Each row is a point. Each copy is the shape, with its points in the same order, stretched, turned, moved and blurred by noise. Some copies are also mirrored. Which?

Shape (6 x 3)
[[-0.362, 0.093, -0.027],
[0.190, -0.004, -0.048],
[-0.136, 0.011, -0.156],
[0.199, -0.326, 0.425],
[-0.380, 0.074, 0.161],
[0.136, 0.274, 0.061]]
Copy 1 (6 x 3)
[[-0.355, -0.051, 0.230],
[0.157, 0.002, 0.008],
[-0.068, -0.141, 0.194],
[-0.056, 0.045, -0.543],
[-0.481, 0.057, 0.059],
[0.032, 0.266, 0.168]]
Copy 1 is: mirrored
Copy 2 (6 x 3)
[[-0.301, 0.081, 0.299],
[0.149, -0.114, -0.017],
[-0.112, -0.121, 0.214],
[-0.132, 0.053, -0.507],
[-0.377, 0.210, 0.163],
[0.230, 0.145, 0.116]]
Copy 2 is: mirrored
Copy 3 (6 x 3)
[[0.250, 0.179, 0.084],
[-0.135, -0.054, -0.147],
[0.164, 0.028, -0.099],
[-0.238, -0.457, 0.227],
[0.190, 0.088, 0.268],
[-0.200, 0.177, -0.011]]
Copy 3 is: mirrored
Copy 4 (6 x 3)
[[-0.403, 0.024, 0.183],
[0.061, -0.127, -0.007],
[-0.272, -0.127, 0.016],
[0.303, -0.221, 0.472],
[-0.366, 0.087, 0.332],
[0.025, 0.223, 0.007]]
Copy 4 is: only turned

Shape (8 x 4)
[[-0.138, -0.053, 0.254, 0.254],
[-0.013, 0.098, -0.028, -0.123],
[0.170, 0.071, -0.382, -0.233],
[0.127, 0.267, -0.358, -0.064],
[0.290, -0.292, 0.012, 0.024],
[0.004, 0.112, 0.444, 0.319],
[0.010, -0.324, -0.212, 0.029],
[-0.166, 0.090, -0.149, -0.236]]
Copy 1 (8 x 4)
[[0.193, -0.057, 0.126, 0.214],
[-0.127, 0.150, 0.047, -0.084],
[-0.236, 0.182, -0.258, -0.377],
[-0.163, 0.413, -0.258, -0.187],
[-0.130, -0.260, -0.171, -0.038],
[0.056, 0.044, 0.186, 0.461],
[0.201, -0.181, -0.169, -0.258],
[-0.119, 0.229, 0.176, -0.286]]
Copy 1 is: mirrored
Copy 2 (8 x 4)
[[-0.186, -0.097, 0.020, 0.337],
[0.017, 0.076, -0.022, -0.121],
[0.288, 0.103, -0.258, -0.349],
[0.208, 0.327, -0.275, -0.174],
[0.298, -0.312, -0.081, 0.075],
[-0.068, 0.025, 0.229, 0.521],
[0.028, -0.298, -0.297, -0.111],
[-0.130, 0.109, -0.093, -0.282]]
Copy 2 is: only turned
Copy 3 (8 x 4)
[[-0.284, -0.014, 0.212, 0.307],
[-0.191, 0.096, -0.117, -0.080],
[0.029, -0.005, -0.471, -0.232],
[-0.081, 0.136, -0.538, -0.036],
[0.226, -0.135, 0.042, 0.031],
[-0.239, 0.272, 0.307, 0.396],
[0.002, -0.370, -0.135, 0.019],
[-0.310, -0.014, -0.210, -0.202]]
Copy 3 is: only turned

Shape (10 x 6)
[[0.282, -0.088, -0.060, 0.300, 0.170, 0.150],
[0.059, 0.320, -0.026, 0.195, -0.114, -0.146],
[-0.004, 0.445, 0.436, -0.167, 0.138, -0.228],
[-0.024, 0.140, -0.058, -0.160, 0.046, -0.172],
[0.018, 0.525, 0.287, -0.211, -0.226, 0.105],
[-0.302, 0.208, 0.268, -0.155, -0.043, -0.210],
[-0.081, 0.306, 0.263, 0.158, 0.025, 0.098],
[0.271, -0.291, -0.223, 0.095, -0.043, -0.003],
[0.262, -0.393, -0.083, 0.186, -0.206, 0.230],
[-0.078, -0.192, -0.261, -0.192, -0.005, 0.224]]
Copy 1 (10 x 6)
[[0.309, -0.195, 0.001, 0.027, 0.367, 0.076],
[0.224, 0.148, 0.013, 0.303, -0.108, -0.035],
[0.232, 0.547, 0.462, 0.048, -0.016, -0.286],
[0.014, 0.206, 0.016, -0.064, -0.008, -0.300],
[0.123, 0.544, 0.173, -0.102, -0.308, 0.172],
[-0.152, 0.250, 0.379, 0.028, -0.195, -0.242],
[0.081, 0.221, 0.329, 0.117, 0.053, 0.141],
[0.212, -0.374, -0.182, -0.147, 0.109, -0.104],
[0.179, -0.517, -0.082, -0.226, 0.037, 0.195],
[-0.251, -0.128, -0.154, -0.340, 0.098, 0.007]]
Copy 1 is: only turned
Copy 2 (10 x 6)
[[0.184, -0.030, -0.290, 0.284, 0.120, 0.319],
[0.167, 0.152, -0.236, -0.066, -0.110, -0.060],
[0.166, 0.287, 0.132, -0.450, 0.255, 0.077],
[0.025, 0.189, 0.129, 0.005, -0.044, 0.022],
[0.055, 0.223, 0.017, -0.589, -0.148, 0.255],
[-0.103, 0.091, 0.166, -0.338, 0.103, -0.078],
[-0.020, 0.088, -0.222, -0.308, 0.174, 0.167],
[0.182, -0.155, -0.038, 0.440, -0.101, 0.185],
[0.136, -0.414, -0.142, 0.351, -0.139, 0.320],
[-0.224, -0.033, 0.124, 0.237, -0.202, 0.300]]
Copy 2 is: mirrored
Copy 3 (10 x 6)
[[0.115, -0.133, 0.053, 0.302, 0.129, 0.034],
[-0.097, 0.321, -0.045, 0.262, 0.042, -0.189],
[0.005, 0.504, 0.439, -0.203, -0.014, -0.299],
[-0.012, 0.212, -0.041, -0.180, -0.048, -0.077],
[-0.371, 0.443, 0.259, -0.104, 0.250, -0.274],
[-0.255, 0.374, 0.259, -0.199, -0.245, -0.116],
[-0.185, 0.352, 0.335, 0.126, 0.053, -0.021],
[0.013, -0.340, -0.213, 0.106, 0.050, -0.046],
[-0.204, -0.477, -0.094, 0.259, 0.116, -0.044],
[-0.159, -0.217, -0.231, -0.184, 0.101, 0.208]]
Copy 3 is: mirrored
Copy 4 (10 x 6)
[[0.255, -0.044, 0.005, 0.325, 0.134, 0.205],
[-0.007, 0.271, 0.016, 0.040, -0.093, -0.121],
[-0.279, 0.308, 0.251, 0.005, 0.365, -0.205],
[-0.185, -0.008, -0.093, -0.087, 0.118, -0.067],
[-0.167, 0.506, 0.229, -0.208, 0.140, 0.136],
[-0.517, 0.129, 0.089, 0.012, 0.110, -0.063],
[-0.123, 0.345, 0.125, 0.243, 0.136, 0.068],
[0.190, -0.268, -0.050, 0.026, -0.093, 0.226],
[0.151, -0.178, 0.143, 0.087, -0.162, 0.499],
[-0.183, -0.141, -0.278, -0.071, 0.092, 0.394]]
Copy 4 is: only turned

Shape (13 x 8)
[[-0.063, -0.160, 0.057, -0.172, 0.371, -0.222, -0.206, 0.073],
[-0.166, 0.131, -0.055, 0.063, -0.013, -0.274, -0.122, -0.257],
[-0.041, -0.024, -0.017, 0.234, 0.104, -0.144, 0.048, 0.025],
[0.125, 0.072, -0.114, 0.287, -0.007, 0.117, 0.053, -0.167],
[0.291, 0.275, -0.063, 0.066, -0.105, 0.024, -0.175, -0.340],
[-0.327, 0.007, -0.079, -0.349, -0.171, 0.042, -0.498, 0.303],
[-0.143, 0.034, 0.394, 0.040, -0.019, -0.207, -0.222, 0.024],
[0.355, 0.030, -0.266, -0.020, -0.206, -0.045, 0.258, 0.131],
[0.064, -0.226, 0.061, 0.001, 0.092, -0.216, -0.077, -0.288],
[-0.161, -0.303, 0.447, -0.132, 0.037, -0.206, -0.222, -0.051],
[-0.134, 0.237, -0.016, -0.403, 0.201, -0.026, 0.085, 0.527],
[-0.127, 0.133, 0.377, -0.155, 0.077, -0.115, -0.196, 0.193],
[0.148, -0.014, -0.363, -0.023, -0.251, -0.199, -0.245, 0.392]]
Copy 1 (13 x 8)
[[-0.082, -0.225, 0.078, -0.185, 0.331, -0.322, -0.186, -0.174],
[-0.220, 0.185, 0.105, 0.200, 0.126, -0.173, 0.053, -0.416],
[-0.132, -0.114, 0.109, 0.313, 0.207, -0.118, 0.068, -0.090],
[0.057, 0.000, -0.071, 0.355, 0.137, 0.107, 0.238, -0.229],
[0.252, 0.253, -0.093, 0.264, 0.061, 0.078, 0.003, -0.511],
[-0.352, 0.192, -0.129, -0.451, -0.026, 0.156, -0.503, 0.020],
[-0.109, 0.035, 0.496, 0.035, 0.131, -0.047, -0.217, -0.178],
[0.246, -0.069, -0.292, 0.378, -0.156, -0.129, 0.046, 0.133],
[-0.004, -0.210, 0.180, 0.052, 0.086, -0.224, 0.097, -0.446],
[-0.121, -0.232, 0.558, -0.251, 0.031, -0.140, -0.152, -0.229],
[0.029, 0.165, -0.146, -0.142, 0.241, -0.243, -0.255, 0.532],
[-0.004, 0.126, 0.358, -0.112, 0.194, -0.065, -0.295, 0.044],
[-0.156, -0.075, -0.364, 0.198, -0.099, -0.007, -0.508, 0.039]]
Copy 1 is: only turned
Copy 2 (13 x 8)
[[0.168, 0.098, 0.051, 0.021, 0.561, -0.247, -0.065, 0.165],
[-0.247, 0.050, 0.037, 0.057, 0.115, -0.395, -0.077, -0.218],
[-0.140, -0.110, 0.093, 0.132, 0.155, -0.150, 0.052, 0.097],
[-0.282, -0.149, 0.125, 0.013, -0.032, 0.060, -0.079, -0.125],
[-0.288, 0.042, 0.309, -0.160, -0.053, -0.079, -0.346, -0.369],
[0.110, 0.662, -0.212, 0.126, 0.155, -0.117, -0.213, 0.122],
[0.119, 0.199, 0.294, 0.314, 0.187, -0.280, -0.004, -0.042],
[-0.107, -0.109, 0.121, -0.391, -0.236, -0.055, 0.024, 0.148],
[0.190, -0.218, 0.072, -0.035, 0.255, -0.331, -0.106, -0.107],
[0.431, 0.113, 0.189, 0.320, 0.341, -0.322, 0.031, -0.085],
[-0.021, 0.485, 0.119, -0.164, 0.405, 0.013, 0.219, 0.257],
[0.100, 0.408, 0.361, 0.189, 0.361, -0.166, 0.051, 0.007],
[-0.038, 0.190, -0.135, -0.130, -0.171, -0.238, -0.265, 0.465]]
Copy 2 is: mirrored
Copy 3 (13 x 8)
[[0.042, -0.221, 0.069, 0.349, 0.326, -0.346, -0.198, -0.113],
[-0.236, 0.133, -0.051, 0.165, -0.039, -0.251, -0.263, -0.252],
[-0.002, 0.058, -0.049, 0.387, -0.160, -0.124, -0.089, -0.066],
[0.112, 0.134, -0.056, 0.190, -0.305, 0.122, -0.081, -0.301],
[0.144, 0.245, 0.114, -0.097, -0.182, -0.046, -0.267, -0.408],
[-0.145, -0.151, -0.165, 0.039, 0.377, 0.093, -0.657, 0.054],
[-0.180, 0.037, 0.372, 0.277, 0.035, -0.164, -0.306, 0.103],
[0.307, 0.040, -0.278, -0.114, -0.307, 0.011, 0.063, 0.058],
[-0.042, -0.249, 0.134, 0.125, -0.104, -0.310, -0.090, -0.273],
[-0.198, -0.373, 0.455, 0.196, 0.114, -0.226, -0.208, 0.041],
[0.098, 0.131, -0.147, 0.163, 0.549, 0.001, -0.082, 0.255],
[-0.075, 0.078, 0.337, 0.230, 0.290, -0.090, -0.276, 0.160],
[0.239, -0.013, -0.446, 0.080, -0.157, -0.089, -0.469, 0.217]]
Copy 3 is: only turned

Shape (13 x 9)
[[-0.206, -0.420, 0.248, 0.081, -0.142, 0.202, -0.011, 0.260, -0.243],
[-0.131, 0.077, -0.259, 0.095, -0.173, -0.076, -0.106, -0.210, -0.236],
[-0.132, -0.001, 0.256, 0.090, 0.302, 0.138, -0.120, -0.215, 0.012],
[0.024, 0.121, -0.303, 0.108, -0.185, 0.224, 0.040, -0.196, -0.224],
[0.031, -0.215, -0.276, -0.067, 0.106, -0.025, -0.037, 0.308, -0.064],
[-0.244, -0.113, 0.004, 0.097, -0.086, 0.094, 0.162, -0.254, 0.215],
[0.235, 0.020, 0.173, -0.035, 0.088, 0.066, 0.115, -0.226, -0.038],
[-0.314, 0.162, 0.273, 0.110, -0.145, 0.176, 0.092, -0.035, -0.054],
[-0.260, -0.047, 0.223, -0.309, 0.232, 0.058, -0.070, 0.214, 0.451],
[0.330, 0.087, 0.106, -0.180, -0.220, 0.133, -0.009, -0.130, 0.232],
[0.166, 0.109, -0.190, -0.046, 0.046, 0.231, 0.183, -0.131, -0.146],
[-0.290, -0.036, 0.182, -0.233, -0.211, -0.038, 0.210, -0.052, -0.092],
[0.234, 0.064, -0.283, -1.050, -0.253, 0.263, -0.055, -0.225, 0.433]]
Copy 1 (13 x 9)
[[-0.222, -0.032, 0.234, 0.150, -0.414, -0.366, -0.121, 0.423, 0.106],
[-0.166, -0.021, -0.258, 0.089, -0.224, 0.093, -0.239, -0.126, -0.160],
[-0.105, 0.127, 0.422, 0.317, 0.116, -0.055, -0.196, -0.105, 0.028],
[-0.034, -0.018, -0.324, 0.173, -0.399, 0.149, -0.074, -0.175, 0.079],
[-0.074, 0.190, -0.220, -0.092, -0.061, -0.284, -0.310, 0.059, 0.109],
[-0.412, -0.147, 0.119, 0.048, 0.099, 0.070, 0.203, -0.177, 0.069],
[0.267, -0.058, 0.159, 0.208, 0.053, 0.054, -0.032, -0.060, 0.038],
[-0.249, 0.166, 0.229, 0.330, -0.188, 0.061, 0.198, 0.084, -0.158],
[-0.387, 0.480, 0.502, -0.195, 0.301, -0.142, 0.041, 0.011, 0.083],
[0.113, 0.039, 0.178, -0.109, 0.061, 0.376, -0.008, 0.091, 0.129],
[0.267, 0.116, -0.125, 0.114, -0.197, 0.054, -0.036, -0.250, 0.151],
[-0.132, 0.023, 0.268, -0.122, -0.204, -0.099, 0.275, 0.000, -0.172],
[0.086, 0.365, 0.354, -0.918, -0.103, 0.638, -0.086, -0.342, 0.405]]
Copy 1 is: mirrored
Copy 2 (13 x 9)
[[-0.239, -0.496, 0.129, -0.031, 0.226, 0.435, -0.082, -0.044, -0.174],
[-0.133, -0.055, -0.090, 0.169, -0.052, -0.142, -0.021, -0.067, -0.087],
[0.091, -0.370, 0.321, -0.069, 0.091, -0.094, -0.136, 0.044, -0.096],
[0.021, -0.210, -0.213, 0.165, -0.227, -0.036, -0.041, 0.041, -0.052],
[0.011, -0.168, -0.277, -0.173, 0.387, 0.147, 0.118, -0.029, 0.043],
[-0.076, -0.438, 0.185, 0.143, -0.004, -0.122, 0.196, 0.096, 0.072],
[0.256, -0.280, 0.140, -0.091, -0.108, -0.032, 0.094, -0.064, -0.144],
[-0.057, -0.194, 0.368, 0.243, -0.046, 0.216, -0.139, 0.140, 0.068],
[-0.005, -0.225, 0.408, -0.208, 0.338, 0.131, 0.121, 0.054, 0.431],
[0.195, -0.282, 0.084, -0.024, -0.247, 0.037, 0.108, -0.265, 0.267],
[0.199, -0.233, -0.134, -0.100, -0.167, 0.014, 0.077, 0.142, -0.049],
[-0.237, -0.118, 0.343, -0.048, -0.114, 0.129, 0.187, 0.069, -0.019],
[-0.061, -0.176, -0.056, -0.515, -0.574, -0.155, 0.286, -0.173, 0.679]]
Copy 2 is: mirrored
Copy 3 (13 x 9)
[[-0.168, -0.162, -0.133, -0.042, -0.171, 0.188, 0.166, 0.343, -0.381],
[0.280, 0.047, -0.267, 0.335, 0.007, -0.319, -0.027, -0.077, -0.178],
[-0.154, -0.155, 0.081, 0.105, 0.400, 0.025, -0.305, -0.023, -0.270],
[0.308, 0.211, -0.302, 0.346, 0.110, -0.067, 0.182, -0.138, -0.188],
[0.039, 0.034, -0.351, -0.196, 0.116, -0.233, 0.227, 0.273, -0.026],
[-0.259, -0.107, -0.205, 0.233, 0.091, 0.131, -0.169, -0.211, 0.038],
[0.056, -0.007, 0.202, 0.039, 0.236, 0.076, 0.053, -0.189, -0.078],
[-0.181, 0.167, 0.038, 0.309, -0.045, 0.165, -0.259, 0.076, -0.243],
[-0.494, 0.083, -0.097, -0.389, 0.170, 0.027, -0.440, 0.072, 0.033],
[0.223, 0.169, 0.087, -0.188, 0.030, 0.206, -0.037, -0.311, 0.086],
[0.109, 0.252, -0.135, 0.161, 0.267, -0.027, 0.250, -0.144, -0.102],
[-0.299, 0.152, -0.026, 0.098, -0.245, -0.069, -0.047, -0.102, -0.158],
[0.008, 0.590, -0.382, -0.709, -0.036, -0.116, 0.069, -0.872, 0.076]]
Copy 3 is: only turned
Copy 4 (13 x 9)
[[-0.391, -0.304, 0.471, 0.169, -0.298, -0.031, -0.250, 0.076, 0.026],
[-0.136, -0.121, -0.150, 0.135, 0.034, 0.133, -0.284, -0.381, -0.077],
[-0.257, -0.001, 0.292, 0.113, 0.428, -0.088, -0.045, -0.140, 0.153],
[-0.190, -0.036, -0.213, 0.065, -0.051, 0.158, -0.337, -0.337, 0.224],
[-0.286, -0.182, -0.052, 0.001, -0.041, 0.000, -0.160, 0.294, -0.164],
[-0.137, -0.084, 0.131, 0.117, 0.029, 0.308, 0.171, -0.264, 0.195],
[0.005, -0.032, 0.143, -0.055, 0.135, -0.185, -0.038, -0.190, 0.313],
[-0.268, 0.233, 0.320, 0.111, -0.063, 0.108, -0.114, -0.327, 0.122],
[-0.187, 0.110, 0.438, -0.144, 0.291, 0.234, 0.099, 0.298, -0.161],
[0.249, 0.025, 0.206, -0.089, -0.005, 0.098, -0.184, -0.055, 0.289],
[-0.196, 0.019, -0.144, -0.118, 0.031, -0.002, -0.156, -0.184, 0.307],
[-0.152, -0.040, 0.284, -0.145, -0.157, 0.156, 0.002, -0.335, -0.054],
[0.342, -0.205, 0.065, -0.760, 0.254, 0.685, -0.267, -0.005, 0.097]]
Copy 4 is: mirrored

Shape (16 x 11)
[[-0.041, -0.044, 0.339, 0.051, 0.014, -0.110, 0.301, 0.033, 0.033, 0.027, 0.288],
[0.004, 0.112, -0.088, -0.123, 0.010, 0.149, -0.234, -0.263, 0.119, 0.198, 0.041],
[-0.015, 0.425, 0.008, 0.086, -0.171, 0.633, 0.057, -0.220, -0.036, -0.268, 0.202],
[-0.254, -0.111, 0.053, 0.110, -0.159, 0.254, -0.032, -0.339, -0.136, -0.037, 0.013],
[-0.017, 0.334, 0.631, 0.020, 0.106, 0.270, -0.162, -0.218, -0.140, -0.015, -0.005],
[-0.011, 0.016, 0.318, 0.408, 0.105, -0.312, 0.064, -0.175, -0.257, 0.217, 0.125],
[-0.274, 0.042, 0.279, 0.002, -0.121, -0.329, -0.106, 0.110, 0.018, 0.111, 0.100],
[-0.210, 0.085, 0.251, 0.038, 0.001, -0.054, -0.002, 0.235, -0.233, 0.404, -0.036],
[-0.128, -0.017, 0.159, -0.053, 0.001, 0.314, -0.203, -0.322, 0.102, 0.086, 0.134],
[-0.112, 0.108, 0.304, 0.171, 0.344, -0.143, -0.049, -0.132, 0.030, 0.273, 0.373],
[-0.342, 0.064, 0.045, 0.002, 0.217, 0.316, -0.069, -0.348, -0.158, 0.054, 0.257],
[0.072, -0.133, 0.144, -0.013, 0.020, 0.385, -0.215, -0.076, -0.062, 0.151, 0.108],
[-0.116, -0.239, 0.051, 0.098, 0.483, -0.558, 0.029, 0.339, 0.108, -0.089, 0.039],
[-0.040, 0.136, 0.014, 0.091, 0.089, -0.086, 0.178, -0.340, -0.240, -0.008, 0.172],
[0.030, -0.220, -0.116, -0.379, 0.088, -0.648, -0.133, 0.415, -0.265, -0.209, 0.524],
[-0.083, 0.054, 0.102, -0.231, 0.012, 0.244, 0.139, -0.374, -0.135, 0.117, 0.009]]
Copy 1 (16 x 11)
[[-0.118, 0.086, 0.150, 0.071, -0.189, -0.284, 0.197, 0.081, -0.059, 0.135, 0.363],
[0.175, 0.060, -0.006, -0.161, -0.048, 0.167, -0.257, -0.231, 0.057, 0.209, 0.085],
[0.103, 0.047, 0.043, -0.100, -0.012, 0.516, 0.105, -0.007, 0.177, -0.285, 0.519],
[-0.163, -0.184, -0.057, -0.021, -0.063, 0.373, 0.014, -0.141, -0.213, 0.059, 0.183],
[-0.060, 0.048, 0.524, 0.029, 0.136, 0.208, -0.242, 0.252, -0.127, -0.060, 0.458],
[0.118, 0.059, 0.208, 0.401, -0.062, -0.221, 0.015, 0.002, -0.524, 0.362, 0.343],
[0.030, -0.058, -0.021, 0.014, -0.116, -0.227, -0.057, 0.334, -0.203, 0.299, 0.165],
[-0.035, 0.350, 0.182, 0.167, 0.011, -0.026, -0.101, 0.304, -0.292, 0.403, 0.038],
[-0.111, -0.100, 0.148, -0.111, -0.037, 0.240, -0.279, -0.109, 0.079, 0.124, 0.276],
[0.093, 0.102, 0.208, 0.141, 0.065, -0.231, -0.127, -0.094, -0.095, 0.459, 0.493],
[-0.179, 0.051, 0.023, -0.089, 0.130, 0.301, -0.098, -0.229, -0.070, 0.265, 0.485],
[-0.157, 0.132, 0.137, 0.161, -0.187, 0.186, -0.307, -0.097, 0.094, 0.048, 0.130],
[-0.053, 0.072, -0.351, 0.220, 0.183, -0.827, -0.144, -0.060, -0.195, 0.223, 0.191],
[0.098, 0.150, 0.038, -0.006, -0.007, -0.005, 0.134, -0.173, -0.340, 0.088, 0.372],
[-0.028, 0.295, -0.605, -0.172, -0.511, -0.720, -0.361, 0.228, -0.347, 0.083, 0.265],
[-0.131, 0.200, 0.162, -0.295, -0.033, 0.239, -0.038, -0.232, -0.131, 0.072, 0.134]]
Copy 1 is: mirrored
Copy 2 (16 x 11)
[[-0.031, 0.218, 0.014, -0.025, -0.106, -0.279, 0.086, -0.020, -0.155, -0.021, -0.122],
[-0.207, -0.165, -0.263, -0.213, 0.009, 0.125, -0.290, -0.378, -0.010, 0.334, 0.015],
[0.042, 0.403, -0.255, -0.086, -0.220, 0.381, -0.406, -0.452, -0.390, 0.007, -0.220],
[-0.218, -0.060, -0.017, -0.047, -0.308, 0.268, 0.053, -0.309, -0.140, 0.096, -0.085],
[-0.148, 0.204, 0.316, -0.129, 0.035, 0.119, -0.411, -0.253, -0.334, 0.243, -0.298],
[-0.064, 0.008, 0.235, 0.321, 0.116, -0.231, 0.107, -0.328, -0.194, 0.127, -0.090],
[-0.192, 0.106, 0.170, 0.031, -0.049, -0.136, -0.102, 0.001, 0.106, 0.109, 0.219],
[-0.082, 0.027, 0.111, 0.115, 0.070, 0.047, -0.019, 0.159, -0.261, 0.289, 0.278],
[-0.322, -0.120, -0.122, -0.213, -0.220, 0.125, -0.261, -0.290, -0.140, 0.262, -0.147],
[-0.373, 0.032, -0.047, 0.091, 0.133, -0.330, -0.209, -0.256, -0.296, 0.206, -0.060],
[-0.475, 0.021, -0.161, -0.139, -0.093, 0.160, -0.151, -0.390, -0.449, 0.125, -0.024],
[-0.064, -0.283, -0.070, -0.147, -0.204, 0.118, -0.240, -0.129, -0.304, 0.198, -0.105],
[-0.269, -0.271, 0.054, 0.077, 0.395, -0.357, 0.046, 0.094, 0.126, -0.386, -0.009],
[-0.092, 0.144, -0.045, -0.020, 0.103, -0.027, 0.082, -0.538, -0.229, 0.026, -0.047],
[0.096, -0.084, 0.110, -0.300, 0.095, -0.518, -0.096, -0.145, -0.033, -0.459, 0.559],
[-0.161, 0.042, -0.094, -0.343, -0.046, 0.181, 0.070, -0.320, -0.235, 0.278, -0.073]]
Copy 2 is: mirrored
Copy 3 (16 x 11)
[[0.109, 0.041, 0.106, 0.006, -0.106, -0.228, 0.335, -0.234, 0.036, -0.218, 0.227],
[0.152, 0.129, -0.204, -0.180, 0.259, -0.042, -0.077, -0.083, 0.123, 0.383, 0.011],
[-0.017, 0.390, -0.396, -0.512, -0.204, 0.342, -0.060, 0.027, -0.016, -0.024, 0.134],
[0.013, 0.025, -0.066, -0.155, -0.061, 0.242, -0.095, -0.385, -0.136, 0.166, 0.031],
[0.061, 0.454, 0.392, -0.448, 0.160, 0.021, -0.137, -0.001, -0.153, -0.057, 0.188],
[0.043, 0.282, 0.295, 0.351, -0.091, -0.289, 0.058, -0.269, -0.205, 0.030, 0.163],
[-0.096, -0.154, 0.283, -0.078, -0.076, -0.385, 0.012, -0.207, 0.061, 0.048, 0.065],
[-0.024, -0.002, 0.367, -0.081, -0.157, -0.277, 0.265, -0.061, -0.184, 0.364, 0.127],
[0.093, 0.100, -0.084, -0.256, 0.270, 0.111, -0.083, -0.207, 0.052, 0.214, 0.232],
[-0.118, 0.273, 0.058, 0.057, 0.246, -0.393, 0.134, -0.219, -0.104, 0.075, 0.413],
[-0.106, 0.141, -0.290, -0.269, 0.195, 0.021, 0.045, -0.360, -0.342, 0.178, 0.246],
[0.279, -0.009, 0.009, -0.161, 0.191, 0.172, 0.015, -0.009, -0.125, 0.299, 0.262],
[-0.179, -0.316, 0.107, 0.426, 0.342, -0.489, 0.366, 0.114, -0.173, -0.142, -0.061],
[0.054, 0.293, -0.161, 0.055, -0.031, -0.221, 0.079, -0.310, -0.150, 0.001, -0.021],
[0.288, -0.500, -0.165, 0.100, -0.010, -0.770, 0.066, 0.055, -0.300, -0.255, 0.075],
[0.222, 0.215, -0.060, -0.357, 0.101, 0.036, 0.158, -0.324, -0.094, 0.154, -0.076]]
Copy 3 is: only turned
